Each row is a point. Two turns around zero, p and q, are shown by what they do to some points. Where does a point land after both, in the order given? Backwards means that the second turn is done in reverse. Each puzzle has new turns, and all numbers are rounded.

Turn p:
[ 5.6 -2.1] => [ 5.1 -3.1]
[1.2 1.3] => [1.4 1.0]
[-5.8  0.0] => [-5.7  1.1]
[-1.0  0.8] => [-0.8  1.0]
Turn q:
[-3.5  2.7] => [3.3 3.0]
[ 0.5 -3.1] => [-3.1  0.1]
[ 2.4 -4.2] => [-4.6 -1.6]
[0.5 4.6] => [ 4.4 -1.3]
Where do these land?
p, then q: [1.9 5.6] => [ 4.5 -3.8]
p, then q: [ 0.1 -3.6] => [-3.4  1.2]
q, then p: [-2.0 -2.0] => [-1.1  2.6]

Turn p:
[-3.0  8.8 -1.0 -2.6] => [ 1.2  1.6 -0.3  9.5]
[-2.6 -2.1  1.3  4.4] => [-2.4 -4.8  1.3 -1.3]
[-2.8 -2.5 -2.8 -1.4] => [ 0.1 -1.7 -4.5 -0.6]
[ 4.8 -0.1  0.6  0.7] => [ 2.0  2.2  3.0 -2.4]
[-2.0 -2.8  1.1 -1.7] => [-2.8  0.0 -2.5 -1.4]
[-1.9 -1.9  1.7  1.3] => [-2.7 -1.9  0.0 -1.1]
[ 7.5  0.6 -1.0 -0.7] => [ 4.7  4.5  3.0 -2.7]
Turn q:
[-0.9 -0.1 -3.9 -1.1] => [ 0.7 -1.9 -2.8 -2.3]
[ 2.0 -1.7 -3.8  6.4] => [ 5.0 -3.4 -2.2  4.6]
[ 4.6  2.6  3.3 -2.1] => [ 0.6  6.5  1.1 -0.1]
[ 0.8 -0.4  7.5  3.9] => [-1.5  2.3  5.6  5.8]
[-6.2  0.3 -1.0 -1.5] => [-4.8 -3.7 -1.0 -2.0]
[ 0.0 -1.5 -0.1 -3.4] => [ 0.1  0.2  1.2 -3.5]
[-0.3  0.9 -2.1 -2.2] => [-0.2  0.1 -2.0 -2.5]
Where do these land?
p, then q: [-5.3 -2.0 -1.5  4.4] => [ 2.6 -5.5  3.5 -2.0]
q, then p backwards: [-2.4  1.9  0.1 -3.6] => [-0.4 -3.7  2.7 -1.1]
p, then q: [ 7.3  2.7  2.5 -1.4] => [-3.3  7.2 -0.3  2.2]
q, then p: [-0.4 -2.2 -0.3 -3.3] => [-1.6  3.3 -1.6 -0.1]
q, then p: [3.4 0.5 3.6 0.6] => [-0.3  0.4  4.3  2.5]
q, then p: [-2.6 -0.9 -4.4  3.3] => [ 1.8 -2.4 -2.2 -4.9]

Turn p:
[-1.6  4.0  5.5 -3.2 -0.2 -1.7  0.1  0.5 -0.4] => [ 2.9 -0.3  4.8  0.2 -3.8 -1.9 -1.6  3.0 -1.2]
[ 2.9 -0.9  4.3 -0.6  0.4  3.7 -4.6  4.6 -0.1] => [-2.1 -3.8  2.4 -0.3 -1.7  6.5  0.2  3.5 -1.3]
[-4.9 -4.1 -3.4  0.2 -1.0  2.3  0.5 -1.3 -0.5] => [-3.0  5.3 -1.1 -2.4  2.8 -0.3  1.9 -0.1  2.1]
[-1.0  5.3 -0.2  1.2  0.9 -1.8  3.7  3.2 -0.4] => [ 4.4 -0.6  0.9  2.4  2.4 -3.0  0.5  1.7 -3.8]
[ 3.1 -0.7  3.3 -3.1  3.3  3.9 -0.4  0.3 -3.6] => [-1.9 -1.2  2.6 -3.4 -2.3  3.5 -2.1 -1.0 -4.8]
[ 2.5  7.1 -1.7 -3.4 -3.4 -2.5  1.3  1.2  1.1] => [ 7.5  0.5 -1.7  3.4 -1.3 -0.2 -4.1  1.5 -0.9]
[ 5.5 -2.1  6.7 -3.2 -0.4  1.5  1.5  4.3  1.2] => [ 3.6 -5.0  3.0 -3.9 -3.8  5.6  2.0  0.4 -1.5]
[-1.9 -1.5 -3.2  4.8 -0.2  1.4  0.1 -5.6  2.4] => [-3.7  3.1 -1.7  3.4  1.3 -1.7  2.5 -4.6  2.9]
[-1.6 -4.5 -6.0  6.0 -2.4 -3.7 -1.3 -4.5 -2.0] => [-5.1  1.4 -8.0  0.6  1.4 -4.9  2.0 -1.8  3.9]
[-2.9 -2.5 -5.3  1.3  3.0 -3.1 -0.9 -2.7  2.3] => [-2.6  0.6 -1.3  0.0  4.9 -3.7 -1.4 -2.7  4.5]
Turn q:
[ 3.1  1.1  2.8 -5.1  0.1 -0.2 -1.3 -3.2  5.5] => [ 2.5 -2.4  3.2 -4.6  2.0 -0.6  0.0 -3.6  5.0]
[ 3.0  3.2  1.5  2.3  0.9  2.2  0.0  2.0 -3.7] => [-2.2  2.2  4.1  3.5 -1.8  0.7  2.0 -1.0 -1.5]
[-0.7  0.4 -3.6 -3.7 -9.9  0.5 -1.2  1.1  1.0] => [ 7.4  0.8 -0.4 -5.8 -4.0 -0.9 -0.5  0.3 -4.7]
[ 3.1  0.9  1.6  3.7  2.1 -0.4 -0.8  1.4  6.8] => [ 1.7  3.0  0.3  2.6 -0.3 -0.5 -1.6 -2.1  7.3]
[-0.7  0.7 -0.4 -3.0  0.6 -1.9  0.0  1.9 -2.7] => [-0.8  0.6  1.7 -1.1  2.6 -0.5 -1.0  1.3 -3.2]
[ 1.1  1.9 -0.2 -5.5  2.6  2.1 -0.7  2.0  7.5] => [ 5.2  2.2  1.6 -2.6  5.9  1.0  1.5 -2.4  4.6]
[ 1.2 -2.1  0.3 -1.5  1.8  0.6  1.1 -0.6 -1.3] => [-0.5 -2.6  1.1  0.8  1.6 -0.3  1.3  1.5  0.1]
[-1.3  2.2 -4.2  1.0  2.1  1.5 -2.4 -9.5 -2.4] => [-3.1 -5.1 -4.6  0.4 -0.1 -1.2  2.7 -7.7 -2.8]
[ 3.0 -0.8  0.9  1.7  2.5 -5.6 -1.1  0.9 -3.3] => [-3.5 -0.8  2.7  3.3  0.7 -3.2 -4.7  0.8 -0.7]
[-6.0 -9.4  1.8  1.9 -1.7  0.3 -2.0  2.0 -2.0] => [ 0.4 -3.9 -4.4  1.2 -1.4  6.1 -4.2  7.2 -1.3]
[ 2.0 -0.7 -1.4  3.5  0.1  1.4  3.9  0.9 -2.0] => [-0.9  0.8 -0.3  3.7 -2.3 -2.2  3.1  2.5 -0.2]
[-7.7  2.5  0.9  4.7 -1.3 -0.4  4.5  1.0 -3.5] => [-6.3  4.9 -5.0 -1.3 -3.0  1.7  1.5  3.4 -2.8]
Where do these land?
p, then q backwards: [-2.0 -2.9  1.2 -3.9 -6.5  6.1  1.1 -1.7 -0.5] => [-3.8  4.8  3.5  2.2 -4.2  3.9  1.7  4.1  2.5]
q, then p: [ 4.5  1.3  0.2 -1.5  4.1 -3.0  2.7  0.1  1.8] => [ 1.0 -4.2  4.0  0.7  0.6 -4.2  0.3 -1.0  2.5]
p, then q: [-2.6  2.9 -3.3 -1.9 -3.1  0.1  4.3 -3.3  0.8] => [-1.3  2.5  2.3  0.2 -1.1 -4.7 -0.1 -5.7  0.1]
q, then p: [ 3.0  6.0  2.1  2.6  3.2 -2.0 -3.0  0.9 -0.5] => [-2.6  1.4  3.8  5.0 -3.7 -4.1  0.3 -0.3  1.1]
q, then p: [-1.9 -1.9 -6.3 -4.0 -2.6  4.3 -0.5  0.4 -1.4] => [ 0.4 -1.4 -4.8 -4.3  0.3  1.3 -1.3 -3.0 -5.9]
p, then q: [ 2.2  1.2  4.8  1.4  4.8 -6.1  0.2  1.4 -5.5] => [-0.5 -4.9  0.8 -0.6  0.2 -0.6 -6.5  6.5 -3.6]
q, then p: [-7.4 -3.6 -0.2 -0.7 -0.4  4.0 -4.8 -1.6  2.4] => [-3.1  4.0 -2.5 -1.0  3.3  7.2 -2.2 -3.7 -1.3]
p, then q: [ 1.2  1.7 -0.8  5.6  2.3 -2.5  3.1  5.0  0.4] => [-2.8 -2.5 -0.5  5.4  2.0 -3.4  0.1  4.8  0.5]
q, then p: [-2.1 -3.4 -1.0 -2.8 -4.9 -0.8 -1.0  0.5  2.5] => [ 1.1 -1.8 -2.7 -2.4 -0.3  5.0 -3.7  0.5  0.3]
p, then q: [ 3.0  1.6  1.7  2.7  0.9 -2.7 -2.3  2.2  0.2] => [ 1.4 -2.0 -1.8  3.0 -1.4  0.5 -1.9  4.0  0.2]
p, then q backwards: [-2.9 -3.2  0.9 -3.2 -1.4  6.0  0.9 -0.8  1.6] => [-1.8  5.1  4.5 -1.0 -0.7  2.8  0.4  3.3  1.4]
p, then q backwards: [ 5.1  0.4  0.7  5.8  3.7 -3.5 -0.7 -3.0 -1.7] => [ 1.8 -1.2 -3.1  2.3  1.6 -1.3 -1.7 -7.7 -3.7]
